Each row is a point. The points of each table are mixes of a few directions, plus a little noise. How many directions does each table use, and how many do they share? Where both have some left over, give the other angles between the two spaces (their principal angles), to ten degrees, smallest first.

First (4 x 3):
-0.015; -0.006; -0.003
0.008; 0.003; 0.001
-0.064; -0.025; -0.011
0.071; 0.028; 0.012
Second (4 x 3):
-0.026; -0.010; -0.004
0.061; 0.024; 0.011
0.029; 0.012; 0.005
-0.064; -0.025; -0.011
Directions: first 1, second 1, shared 1

First (7 x 6):
-0.029; -0.046; 0.005; 0.037; -0.001; -0.045
0.059; -0.022; 0.000; -0.084; 0.029; -0.052
0.006; 0.011; -0.001; -0.008; 0.000; 0.011
-0.006; 0.003; 0.000; 0.009; -0.003; 0.007
0.039; 0.051; -0.005; -0.051; 0.004; 0.047
-0.037; -0.005; 0.001; 0.052; -0.014; 0.009
-0.032; 0.008; 0.000; 0.046; -0.015; 0.024
Second (6 x 6):
0.022; 0.025; 0.000; 0.004; -0.020; 0.047
-0.022; 0.039; -0.005; 0.000; 0.006; 0.033
0.046; -0.013; 0.007; 0.035; -0.047; 0.037
0.023; -0.012; -0.001; -0.055; 0.027; -0.040
-0.063; -0.046; 0.002; 0.029; 0.024; -0.071
-0.006; 0.007; -0.002; -0.013; 0.011; -0.004
Directions: first 2, second 3, shared 2

First (7 x 9):
0.019; 0.018; -0.026; -0.025; -0.039; 0.018; -0.007; 0.036; -0.050
-0.009; 0.010; -0.055; 0.003; -0.008; -0.002; -0.050; -0.014; -0.031
0.014; 0.008; 0.010; -0.006; -0.025; 0.034; -0.025; 0.002; -0.040
-0.016; -0.044; 0.028; 0.021; 0.034; -0.048; 0.004; -0.059; 0.057
-0.013; 0.041; 0.041; 0.019; 0.045; 0.042; 0.069; 0.056; 0.049
-0.003; -0.026; 0.027; 0.005; 0.017; -0.029; 0.023; -0.021; 0.037
0.009; -0.007; -0.025; -0.016; -0.023; -0.015; -0.013; 0.000; -0.024
Second (9 x 9):
-0.001; -0.023; 0.002; 0.015; 0.038; -0.005; 0.012; -0.010; 0.020
0.032; -0.019; -0.036; -0.001; 0.048; 0.019; 0.008; 0.004; -0.021
-0.001; 0.004; -0.006; -0.011; -0.166; -0.035; 0.065; 0.017; 0.008
0.015; -0.050; 0.048; -0.009; 0.011; 0.024; -0.034; 0.018; -0.048
-0.019; 0.065; -0.033; 0.002; -0.003; 0.002; -0.015; -0.009; 0.012
-0.012; 0.001; -0.019; 0.020; -0.026; -0.011; 0.031; -0.008; 0.028
-0.015; -0.025; 0.040; 0.012; 0.014; 0.007; -0.023; -0.001; -0.001
-0.013; 0.013; 0.000; 0.013; 0.061; 0.021; -0.036; -0.009; -0.001
0.013; 0.035; 0.005; -0.040; 0.023; -0.023; -0.008; -0.002; 0.002
Directions: first 4, second 5, shared 2; angles 40, 90

First (8 x 11):
0.009; 0.007; -0.006; 0.000; 0.056; 0.018; -0.001; 0.029; -0.034; -0.003; -0.127
0.020; 0.025; -0.005; 0.013; -0.028; -0.032; 0.016; 0.006; 0.036; 0.013; 0.068
-0.018; -0.040; 0.024; 0.001; -0.025; 0.014; 0.004; -0.027; -0.009; 0.009; 0.001
-0.003; 0.014; -0.016; 0.001; 0.025; 0.009; 0.022; 0.015; -0.008; -0.023; -0.039
-0.005; -0.006; 0.012; -0.020; -0.033; -0.017; -0.076; -0.030; 0.016; 0.026; 0.117
-0.054; 0.010; -0.004; -0.003; 0.024; 0.031; 0.032; -0.020; -0.020; -0.031; -0.043
0.034; 0.016; 0.011; 0.013; -0.018; -0.033; -0.013; 0.011; 0.023; 0.044; 0.018
0.016; -0.027; -0.016; -0.005; -0.001; 0.009; 0.017; 0.017; -0.005; -0.036; 0.005
Second (11 x 11):
-0.045; 0.038; -0.027; -0.002; 0.008; 0.010; 0.045; -0.013; 0.011; -0.048; 0.044
0.015; 0.058; -0.006; -0.004; -0.003; -0.041; -0.056; 0.002; 0.031; 0.039; 0.080
-0.010; 0.011; -0.016; -0.014; 0.038; 0.015; -0.019; 0.009; -0.020; -0.021; -0.033
0.020; -0.001; 0.007; -0.006; 0.043; 0.007; -0.046; 0.021; -0.030; 0.025; -0.098
0.006; -0.008; -0.011; 0.013; -0.029; -0.006; 0.058; 0.004; 0.022; -0.027; 0.043
0.015; -0.047; 0.034; 0.008; -0.031; -0.001; -0.010; -0.012; -0.005; 0.037; -0.018
-0.049; -0.035; 0.017; -0.014; -0.008; 0.032; -0.009; -0.041; -0.022; -0.013; 0.004
0.029; 0.034; -0.008; 0.034; -0.013; -0.027; 0.076; 0.028; 0.032; 0.007; -0.016
-0.037; -0.031; 0.038; -0.016; -0.035; 0.006; -0.064; -0.057; -0.005; 0.039; 0.061
0.043; -0.030; -0.006; 0.000; -0.001; -0.003; -0.002; 0.029; -0.004; -0.007; -0.018
0.012; 0.011; -0.022; 0.002; 0.031; 0.008; 0.026; 0.030; -0.009; -0.029; -0.051
Directions: first 5, second 5, shared 5

First (9 x 14):
-0.010; 0.038; -0.022; -0.006; 0.011; 0.022; -0.023; -0.048; 0.018; 0.021; -0.009; -0.009; -0.070; 0.021
-0.013; -0.034; 0.071; -0.022; -0.036; -0.046; 0.017; 0.060; -0.036; -0.047; 0.041; 0.015; 0.063; -0.056
0.031; -0.019; -0.051; 0.035; 0.032; 0.012; 0.008; 0.002; 0.012; 0.028; -0.033; -0.003; 0.035; 0.020
0.006; 0.020; -0.038; 0.010; 0.023; 0.016; -0.017; -0.035; 0.017; 0.028; -0.020; -0.007; -0.035; 0.017
-0.034; -0.010; 0.092; -0.042; -0.061; -0.024; 0.022; 0.045; -0.030; -0.063; 0.052; 0.011; 0.015; -0.027
0.013; 0.018; -0.052; 0.017; 0.036; 0.013; -0.023; -0.039; 0.019; 0.039; -0.027; -0.007; -0.029; 0.012
-0.020; -0.006; 0.054; -0.025; -0.034; -0.016; 0.011; 0.026; -0.018; -0.036; 0.031; 0.006; 0.008; -0.019
0.003; 0.014; -0.022; 0.002; 0.023; -0.008; -0.027; -0.026; 0.006; 0.024; -0.008; -0.002; -0.022; -0.017
0.024; -0.022; -0.032; 0.030; 0.007; 0.030; 0.032; 0.016; 0.012; 0.006; -0.027; -0.003; 0.036; 0.049
Second (10 x 14):
0.001; -0.004; 0.016; 0.001; 0.006; 0.002; 0.000; 0.009; 0.005; 0.037; -0.026; -0.004; -0.003; -0.010
0.000; -0.002; 0.005; 0.000; 0.002; 0.000; -0.001; 0.003; 0.002; 0.013; -0.009; -0.002; -0.001; -0.003
-0.002; 0.006; -0.018; 0.000; -0.007; -0.003; 0.000; -0.010; -0.005; -0.043; 0.030; 0.005; 0.004; 0.011
0.001; -0.006; 0.020; 0.001; 0.008; 0.003; 0.000; 0.011; 0.006; 0.048; -0.034; -0.006; -0.004; -0.013
0.002; -0.015; 0.048; 0.000; 0.018; 0.007; 0.001; 0.028; 0.016; 0.117; -0.081; -0.013; -0.011; -0.030
0.000; 0.003; -0.012; 0.000; -0.004; -0.002; 0.000; -0.006; -0.004; -0.028; 0.019; 0.003; 0.002; 0.007
0.001; -0.003; 0.010; 0.000; 0.004; 0.002; 0.000; 0.006; 0.004; 0.024; -0.017; -0.002; -0.002; -0.006
-0.001; 0.012; -0.036; 0.000; -0.013; -0.006; -0.001; -0.021; -0.011; -0.086; 0.060; 0.010; 0.008; 0.022
0.002; -0.013; 0.039; 0.001; 0.014; 0.006; 0.001; 0.023; 0.013; 0.097; -0.066; -0.011; -0.008; -0.026
-0.004; 0.023; -0.073; -0.001; -0.028; -0.011; -0.001; -0.042; -0.025; -0.179; 0.123; 0.020; 0.016; 0.047
Directions: first 3, second 1, shared 0; angles 70
